Each point is reached from the start by the listed moves, each made once or not at all, plus a little noise. Say if it took an odd or an even number of moves. Then give how often each move was made.
In the rows, zero is written as 128.

Moves:
(1): [127  76  95 176 118]
(2): [168 152 118 140 122]
(3): [154 100 150 133 160]
Start: [ 88  99 163  68 183]
Points:
[125  70 119 129 171] -> even (1, 1, 0)
[114  75 184  73 215] -> odd (0, 0, 1)
[153  45 141 133 199] -> odd (1, 1, 1)

Moves:
(1): [179 127 110  97 112 118 140 175 144 111]
(2): [128 158 134 129 124 132 142 142 162 129]
(3): [122 112 162 112 157 128 131 154 144  85]
(4): [158 126 107 173 136 143 130  96 133 120]
(5): [135 129  94 105 155 144 163 133 126 144]
(6): [107 102 142 137  91 178 129 126 139 135]
(7): [ 80  85 154 172 125  98 153 141 121 115]
(8): [122 138 126 134 143 147 124 213 107 135]
Start: [119 163 114 121 109 140 135 143 145  82]
Points:
[149 188  88 135 188 195 182 242 180  60] -> odd (0, 1, 1, 1, 1, 0, 0, 1)
[158 122  70 161 125 134 210 176 159  59] -> even (1, 0, 0, 1, 1, 0, 1, 0)
[ 83  91  94 194 113 184 196 132 154  89] -> even (0, 0, 0, 1, 1, 1, 1, 0)
[ 53  89 160 173  66 159 162 161 155  80] -> even (0, 0, 0, 0, 0, 1, 1, 0)
[ 91 174  91 112 111 231 184 249 168 115] -> even (0, 1, 0, 0, 1, 1, 0, 1)

Moves:
(1): [133 146 146 116 122 135 137 156 121 145 126 149 146]
(2): [122 115 123 115 128 110 118 145 122 150 135 142 118]
(3): [124 107 143 147 148 118 147 130 121 126 127 123 105]
(4): [148 100 148 119 133 169 160 149 142 119 141 114 102]
(5): [142 105 128 125 110 134 123 141 132 140 132 152 131]
(6): [133 116 131 116 121 126 143 122 132 134 120 135 126]
(7): [128 135 103 129 120 147 154 132 130 137 126 122 107]
(8): [110  94 142 127 124 120 114 127 126 150 130 104 127]
(9): [144 128 119 132 122 101 143 143 136 131 126 135 119]
(10): [153 116 137 117  95 139 121 143 114 132 149 132 120]
(11): [157 168 132 139 132 137 122 114 131 146 143 129 138]
(12): [132 139  94 134 139 111 167 121 130 113 137 140 140]
Start: [147 133 114 131 131 125 112 121 119 141 132 129 118]
Points:
[206 114 118 141 138 134 249 163 137 188 157 131  77] -> odd (1, 0, 1, 1, 0, 1, 1, 1, 1, 0, 1, 1)
[208  98 132 110 101 154 160 201 133 238 168 152  83] -> even (1, 1, 0, 1, 1, 0, 1, 1, 1, 0, 1, 0)
[153 132 134 137 137 124 134 156 102 230 149 132  92] -> even (1, 1, 1, 0, 0, 0, 1, 1, 0, 0, 1, 0)
[148  57 143 141 146 165 179 147 129 161 144  80  49] -> even (0, 0, 1, 1, 0, 0, 1, 1, 0, 0, 0, 0)
[192 126  82 111 127 124 224 199 133 171 157 164  83] -> even (1, 1, 0, 1, 0, 0, 1, 0, 1, 0, 0, 1)
[206 176 103 145 121 145 192 148  99 171 168 157 105] -> even (1, 0, 1, 0, 0, 0, 1, 0, 0, 1, 1, 1)
[168  63 127 100  79  82 114 161 109 201 156 136  88] -> odd (0, 1, 0, 0, 0, 1, 0, 1, 1, 1, 0, 0)
